Each row is a point. Before rounding, the points of a table are all equally far from one centre. They may lie mostly on one side of it. Write the centre, to within rounding.

Points (7 x 2):
[[-30 -57]
 [ 48 -14]
 [ 25  44]
 [ 23 -52]
 [  9 -58]
 [ 13 -57]
 [-60 -31]]
Centre: [-9 -3]

Points, 11 rows:
[[ 30  32 -73  31 -41  32]
 [ 39 -95 -46  29 -51   0]
 [ 33 -15  38  12   6 -42]
 [  3  55 -49  -4 -73  26]
 [ -5  23 -13  64  -2 -12]
 [ 26 -13  -4  64  14  43]
 [ -2 -44  36   5  42  14]
 [  6 -52 -43  -8  28 -45]
 [-17  22  -8   5  44   5]
 [ 36 -49  -7 -24  36 -30]
 [-16  17  49   0 -17 -35]]
Centre: [  2 -24 -16  -7 -35  14]

Points, 17 rows:
[[ 11  53  32 -40  21   4  -1 -25  35 -43  76]
 [ 16  58  56  43  19 -58  18   7  -2  -3  95]
 [ 34  46   4  46  14 -15  51 -16  77  -8  16]
 [  0 -33  53  -9 -53  10  24   1  -5  42   2]
 [ 36  62  26  13 -55 -20   6 -11  10  60  75]
 [-52 -24   5 -34 -21 -14  34   8 -18  -3  94]
 [-28  30  10  51  16  22  -1 -64 -25 -85  -9]
 [-51  40  38 -28  55  23   7 -14 -11 -43  90]
 [  5  10  18 -16  46  -8  61   1  22 -52  50]
 [-57  12   4 -36  35 -25  51  -8 -53  19  51]
 [ 31   3  26 -14  29  83  21 -21  23  -6  17]
 [ 25  32  21 -44 -37 -12 -30  -5  31 -29  80]
 [ 39  31  15  63  -6 -26  73   4  -1 -41  -2]
 [ 44   7  30  53 -50  23   4 -46 -23  -1  77]
 [-14 -11  19 -52  39 -18   1  12  34  22  73]
 [ 37 -20  26  27  -4  27  -4 -19  25 -61  77]
 [ 28  25  -3  -9  19 -26  23 -42 -13 -72  18]]
Centre: [-25  36  -4  34  -1  11 -13  18  -5   2  26]

Points, 23 rows:
[[  9  13  80 -23 -47 -25  44 -47 -15  -9  32  -1  56  13  -9 -38  50  20]
 [ 16  31  79 -33 -50 -44  41 -38 -18 -34  -1  44 -11  11   6 -45  25 -12]
 [ 12  37  79 -35 -31 -34  34 -27  -2  35  20  16  51  -9 -13   3  -1  19]
 [ 31  43  86  -3 -45 -52  70 -26 -25 -10  19   4 -22 -15  25 -30  14  32]
 [  4  36  71 -13 -11 -43  58 -37   0  -9  40  32  44  23 -23 -36   3  20]
 [-20 -13  74 -16 -53 -43  57 -63   9  -3  25  55  26  -8  -9 -30  41  -2]
 [ 32  45  45 -44 -56 -42  36 -42  29 -39  19  21  34   6   3 -34  46   8]
 [  6  51  53 -20 -50 -27  95 -51  25 -22  45  30 -13   0   5 -31  33  28]
 [ -1  45  62  -9 -22 -27  45 -64  10 -24   1  23  17 -18 -44 -30  55 -17]
 [-10  23  47 -37 -31 -34  73 -75 -16   8  14  11  18 -46 -12 -64  22  16]
 [ 14   6  40 -52   8  12  30 -21  17 -37   5  64  16 -30  10 -25  18  -2]
 [  5  37  53 -33 -22 -42  37 -46   8   2  11  29  45 -40 -29 -55  30 -14]
 [  8  19  28 -41 -45 -66  61 -78  21  -4  -7  20  35 -31 -15 -37  39   6]
 [-19  17  58 -33 -41 -31  38 -29  32 -48  55  -1  19  -6   1 -35  46   0]
 [ 24  -1  52 -46 -57 -35  82 -50  25 -29  32  37  32 -27  -2 -11  23  14]
 [ 22  38  70 -18 -50 -37  33 -43  23   8  12  35  64 -14 -13 -30  17  36]
 [-39  27  27  -8 -35 -33  67 -66  39  -6  -3  19  63   1 -11 -30   2  34]
 [ 12   8  40 -55 -56 -17  43 -68  -2   8  23  17  45  -3   3 -36  58 -16]
 [ -4  29  45  -5 -16 -51  62 -78  25 -17  20  15  17 -11 -12  17  32 -24]
 [ -2  30  61 -29 -27 -49  66 -60 -22  -6  44   7  33  -9   6 -56  15  18]
 [ 10 -19  60 -28 -60 -47  41 -39  48 -46  -8  -5   1  31 -15 -35  37   9]
 [ 24  28  43 -47 -55 -53  51 -55  27   3  31   5  45  -3  -4  -7  50   6]
 [ 35   9  46 -25   1 -63  73 -28  27 -17  41  12  23  -9  32 -43  35  37]]
Centre: [  4   5  21  -1 -33 -15  44 -20   6   3  -1  11   1  -4   4 -21  21  16]

Points (27 x 24):
[[-36 -12  14 -25  83 -11  12  -1   8  57 -23  26  25  36  19  -3 -58 -21
  -30  -3 -12 -38  -1  52]
 [-24  -7  15 -13  13  29  38  47 -25  41  -2 -10  -1  58 -12  14 -82 -61
   -4  -9  19  31 -33  25]
 [ -8  -3  26 -56  52   7  10  11 -17  37 -15  34   0  38   5 -34 -41 -16
  -53   1 -25 -78 -12  21]
 [-11 -20  31 -49  40   8 -53  -1 -13  79  -5  35 -26  89 -19 -29 -48  -1
   -7  -5  13 -23  -5 -20]
 [-33   7  26 -23  36  -2   7  24  14  82   9  71  -4  61  29 -25 -42 -45
   14 -25   3  -1   6  31]
 [-10  16  30 -37  30  34  18  -4   6  24  -3   2  -8  40  18  29 -78  27
   25 -52  -8  38 -41   5]
 [-27  16  24 -22  14   4  24  29 -38  -3  32  13  -1  22  28 -22 -64 -15
  -31   1 -20 -69 -30  58]
 [-45 -15   5 -69  46 -40 -24  32 -48  24 -21   9 -15  32 -29  14 -85 -19
   -7 -51  -2 -13 -21  26]
 [-18 -21  20 -15  65   8  30  -5  25  58   7  -5   4  43 -20   3 -59 -52
  -27 -14 -16 -57 -35  17]
 [-15 -18  26 -14  13  29  33  39  -4  42   9  36 -34  40  33 -14 -45 -20
   27 -42  -7 -50 -33 -15]
 [-21 -39   6 -76 -17  -3 -14  25  24  44  19  15 -13  32 -13 -30 -36 -21
   22  -7 -11 -24  31   0]
 [-24 -20  20 -28  19   6  15   7 -22  76  29  29  -9  79 -27 -41 -49 -73
   -8 -22 -18 -14   4  -6]
 [  0  14  25 -53  52 -39  44   1   3  75 -17  22  11 -18 -28   8 -16 -25
  -37  -8 -22 -11 -15  27]
 [-17 -13  14 -64  49 -25  -1   1 -16  74 -53  11  -2  20 -14  40 -22 -48
   -3 -36  43 -33 -10 -16]
 [-24  36 -13 -36  18 -52  18  -7  -4  85 -17  30  -2  28 -12 -26 -53 -12
   13  12  20 -28  -7  20]
 [-41  26  18 -33  28   1 -22  14  -5  61  11  33  44  12  58 -41 -14   1
  -37  -8 -29 -37   4   6]
 [-40  43  17 -22  25  16  26  15  16  56 -25  32 -29  77  31  -9 -43   3
   -4 -42  12 -26 -25  21]
 [-30  34  17 -35  23  20  19 -11 -31  15 -47  42  -1   8  -6 -13 -25 -15
  -11  44 -31  11 -22  21]
 [-53  -5   9 -66  68 -28   1  -3 -38  57  12  15 -13  37  34  45 -27 -21
  -36  -4 -20   1   7  28]
 [  8 -26  34 -16  42  11  69  -2 -33  39  26  27  -9  20 -40   2 -20 -13
  -15 -46 -21 -55  -3  18]
 [-30  33  33 -14  40  15  24  20 -26  89  25  10 -23  69 -11 -20 -63 -35
  -10 -28 -31 -50 -22   4]
 [-39  17   2 -44  13  21  11  14 -27  95 -46  12 -16  66  33 -10 -49  -3
  -18 -69 -30 -20 -32  11]
 [ -7  21  27 -64  -7 -10  62  26 -22  76  11  -4 -19 -21   7 -22 -51 -16
  -18 -20  23 -27 -16   6]
 [-20  23  -4 -42  -4  33  18  -4   1  91 -44  30  -2  17  46  13 -45 -24
    5 -34  26 -17 -32 -20]
 [-27   3  33 -17  36 -11  10   5 -10  41 -23  26  -6  29  -1  62 -41 -11
  -50  13 -10   8  22 -15]
 [-19  40   0  -7  30 -14   2   3 -25  39   2 -24 -37  14  53 -49 -16 -41
  -49 -29  17 -47 -25 -17]
 [ -6  17 -17 -25  29 -22  32 -19  -7  65 -26  42  16  10  -5  19 -52 -23
   34   6   6 -16 -38 -11]]
Centre: [ -1   1  23 -19   8   8 -26  -6 -29  47   3  -3  -4  18   1  -1 -22 -21
  -7 -30   2  -8 -18  34]

Points, 31 rows:
[[ -4 -16  19  14 -56   2 -24   9  -6  30   9  -2   5 -28  39  24  58 -39
  -24  18 -40   0 -25 -11]
 [  5 -28   2  31 -60  -7   1  14 -24  -5   1 -20 -18 -30  30   8  73 -28
    5  13 -35  31 -37 -16]
 [-16   0  36  15 -95  27  -3  16 -16  23  33  -4  -3  20  29  31  43 -34
   -3  22  17  11 -17   2]
 [ 29  11  47   8 -34  27   3  32  15  40  26 -36   4 -13   4  47  52  -3
   -9 -18 -11  10 -32   3]
 [-15 -16  59  26 -44 -11   7  15   4   4  19  17  24  -5  18  42  59 -44
   -4   2 -11  31 -33   2]
 [  6 -11  26  20 -53   7   8  -7  25  40   9  -6  21 -53  28  42  69 -26
    6   4  25  16 -23 -16]
 [ 34  -8  51 -24 -42  42   0 -10 -24  46  32   2  -5 -31  24  34  62 -19
    1   9  -2  -4 -29   0]
 [-30   4  27  37 -46   4 -38  42 -13  -1  10 -14  -8 -19  40  24  24 -26
    1  39 -15  36 -27  -6]
 [-15  -3  41  35 -76  -8 -33   6  -4   0  16   6 -13  -1 -13  15  63 -27
  -11   3 -23  26 -25 -15]
 [-37  13  11  32 -67  10  11   6  12  30  16 -13  17 -21  34  14  77   1
  -17  31  -1  19 -36  -8]
 [ 24  -1  31  31 -53  17   0  23  12 -15 -10 -15 -14  -7  57   9  39 -12
    1  38   0  22 -46  -3]
 [  1  18  21  69 -43  20 -12   8  -8  28  26 -13  29 -15  19  26  40  -3
   -1  13 -19  12 -28 -21]
 [  3  -5  43  18 -46 -17   5  11 -30  14  46 -14  -7 -10  49  24  77 -21
  -45  23 -15  18 -38  20]
 [-11 -13  32  -4 -57  17 -38  61 -12  23  13  -9  -4 -40  23  27  50 -32
   -5  18   2  14 -36   7]
 [-11  24  29  35 -58 -25   0  24  -6  41   9  -8   1 -17  14  13  38 -21
    5  -5 -19  -3 -41 -30]
 [-25  -6  48  39  -7   2   4  -1  10  26   9   2 -15 -47  45  39  30   0
  -15 -14  -1  22 -17 -19]
 [ 22 -36   4  11 -27   1   4  -8  -3  18   4 -24  25  -9  30  36  62 -36
   -3  25  12   7 -49  13]
 [ -3  21  40  10 -52  18  31  -9  19  39  10   4  13 -71  26  47  52  15
   -5   6 -23  10 -33 -10]
 [-41  17  31  26 -30 -12   1  10 -10   8  37   7  14 -26  22  79  22 -36
   14  11  17   8 -50   3]
 [-10  -7  -4 -13 -70  17 -20  32 -25  29  -6  -4 -29 -30  40  37  26 -46
  -14  47  12  20  -4  -9]
 [-24   9  58  24 -20 -20  -1  25 -13  -9  11 -12   7 -30   2   4  47 -42
  -17  46  34  38 -35  -6]
 [-42  -7  49   4 -21 -16   3  12 -13  -8   3 -32  27 -25   7  10  18 -23
    7  30  -8  23 -54  -1]
 [-18   3  17   4 -45 -16  -6  29  -5  32  37 -42  36 -21  39   2  35 -20
  -17   7  -4  20 -36 -22]
 [  8  13  32  45 -26  -1  -1   9  10  -3  29  31  38  21  10  52  37 -13
  -24  38  14  17 -25 -20]
 [-16  18  57  16 -58 -29 -14  10   8   6  15  12   6 -19  39  15  40 -41
  -34  31   1  27 -36  -8]
 [-17  25  56  25 -52  -9 -13  22   5  40  14 -11  22 -18   8  32  67 -21
  -19  21  10   3 -12 -23]
 [-22 -19  38  25 -29  -7 -28 -10  -6  18   9 -20 -11  -1  12  15  50 -16
  -24  -1  -1  42 -41 -27]
 [ 22   1  15  26 -41  38 -20  13   5   6  29 -14  17 -17  16   0  54 -48
   -2  12  16  35 -44  -2]
 [  0  24  35  24 -15  -9  37  30   2  40  13 -19  18  -9  10  35  37   1
  -41  -1   0  31 -49  13]
 [  0 -16  15  20 -66  12  13  23  17  23   2 -18  12   2  24  23  28 -49
   17 -11  -3   7  -8   4]
 [-34  27  40  25 -44  27   8   4 -30   9  13   0  -7  11  34  40  62 -39
  -14  15   8  29 -31 -16]]
Centre: [  5   7  11  -2 -39  -2  12   6 -15  -7  29   0  -9 -28   3  31  31   3
  -6  21   4  17  -8   1]

Points (30 x 24):
[[-26   0  28  87   6   5 -42 -25 -54 -61   5 -20  -1  16   8  11 -24  -5
    4  -4  -9  48   8 -12]
 [-35   9   1  -2 -32  37 -74  50 -61 -63 -13 -12  41  12  10 -12  -2 -21
  -31  -9  30  74  27 -45]
 [-28 -17  10  48 -39  42 -22 -30 -14 -13  -1 -61 -21  -6  21  23 -18 -84
   -4 -26  14  51  20 -68]
 [ 34 -32  38  11 -39  37  -1 -36 -36 -66 -15 -30  22 -60  12 -22  49 -19
  -28  25  51  45  14 -67]
 [-44  -6  -5  28 -49   8  21 -41 -51 -51  -1 -18  24 -69  20  12  32 -17
  -10  -3 -17  31   5 -49]
 [-10 -10  50  19 -16  63 -27   9 -10 -82 -26  -9  19 -19  28 -36 -32 -35
  -13  36  13  67  -1 -67]
 [-50   7  48  41 -47  52 -17   0 -51 -54 -20 -25  26 -31 -23   9  -6 -44
  -32  -8  23  19  22 -24]
 [-25  19  69  29  -8  36 -57  -1  23 -32  22 -29  24 -14   2  18   8 -56
  -62   0  10  37  -4 -46]
 [  5  -5  65  47   6  64 -19 -27 -41 -72 -11  -2  -6 -11  15 -33   2 -24
  -11  10  -3  23  37 -42]
 [ -3  10  30  53 -37  39 -42  -1 -62 -72 -23   0  13 -45  18 -11  11 -34
  -34  -7   9  42  17 -94]
 [-17   0  17  62 -12  65 -28 -26 -38 -68  -2 -20 -17 -44  -3 -17   4  -1
  -14 -38  54  23   0 -67]
 [  5   7  21  32 -45  19 -11 -20 -42 -52 -41 -15  14 -45  19  40   0 -52
  -35 -21  11  72 -17 -49]
 [-11  -2  33  14 -28  40   6 -13 -25 -33  14  10  55 -39  -1  34  21 -18
   -6 -31  57  59  -7   4]
 [  4   1  40  68 -30  57  -1 -32   7 -45 -27 -56  -8  24   0  21  22 -45
  -43  20  36   6  52 -57]
 [-20 -17  45  34 -86  26 -17  25   8 -24 -27 -20  18 -28  24 -30  -6 -69
  -45  28  13  60 -24 -49]
 [ 14  39  34  53 -37  47 -23  -5 -36 -67 -14  20   9 -46  -2   2  32 -36
  -39 -11  51  24  24 -35]
 [-40  21  23  50 -35  42  26 -12 -26 -39 -70  -8  -6 -15  33  17  19 -26
   16  -4  44  12  10 -62]
 [-24 -25 -17  41 -31  65  11  -1 -46 -31 -31 -45 -16 -11  48  33  -1 -37
  -63 -17  32  26   0 -50]
 [ -5  15  29  30 -25  32 -45   9 -16 -52 -11  -3 -30  -5  37  -2  16 -49
  -62 -10  36  80 -25 -40]
 [  0 -49  30  73 -27  62  -5 -35 -25 -60   5 -27  48   8 -13  -8  -2 -49
  -58  -6  42  30  -3 -69]
 [ 18 -27  56  49 -73  28 -22   2 -22 -95  10 -15  13 -11  36  13 -13 -64
   18  -9  32  21  -3 -49]
 [-36   2  16  36 -35  54 -23  49 -35 -76  -9 -10 -29 -45  12 -13   2 -67
  -31 -16  37  38   5 -34]
 [-36   6  -9  13  -6  28   2 -18 -59 -91 -21  -8  -2   5  28  30  16 -43
  -49  12  28  47   9 -44]
 [-40  10  27  43 -87  48 -27 -10 -12 -75 -44 -49  14   2  15  23   0 -33
  -32   7  15  26   9 -34]
 [ -7   6   7  72 -48  13 -46 -49 -28 -36  -1   5  35 -38  23 -19  40 -27
  -53   7 -26  55  19 -35]
 [-44 -45  -3  45 -24  32 -43 -21 -21 -45  12  22 -26 -17  26  11  20 -53
  -35 -56   9  11 -29 -25]
 [-67 -10  18  43 -21  15   4 -11  -5 -11 -18  17 -36   0 -29  -4 -25 -35
   27 -22  15  49   2 -46]
 [ 22 -14  57  27 -55  48 -24 -23 -28 -44 -14 -22  15 -62   6  30  16 -33
  -50   1  36  39  12 -42]
 [ -2  25  70  63 -51  27 -13  -6   2 -63 -12   3   2 -33  25 -15  15 -29
  -39 -19  32  31 -11 -38]
 [ 16 -29  25  23 -58  34 -61 -39 -24 -88 -15 -13   9 -28  15  11   3 -18
  -37 -45  41  32 -16 -35]]
Centre: [ 11 -21 -17  26 -17  12 -24  18   1 -26  -5 -20  21   1   2  -6  19 -22
   1  10  15  12   3 -42]
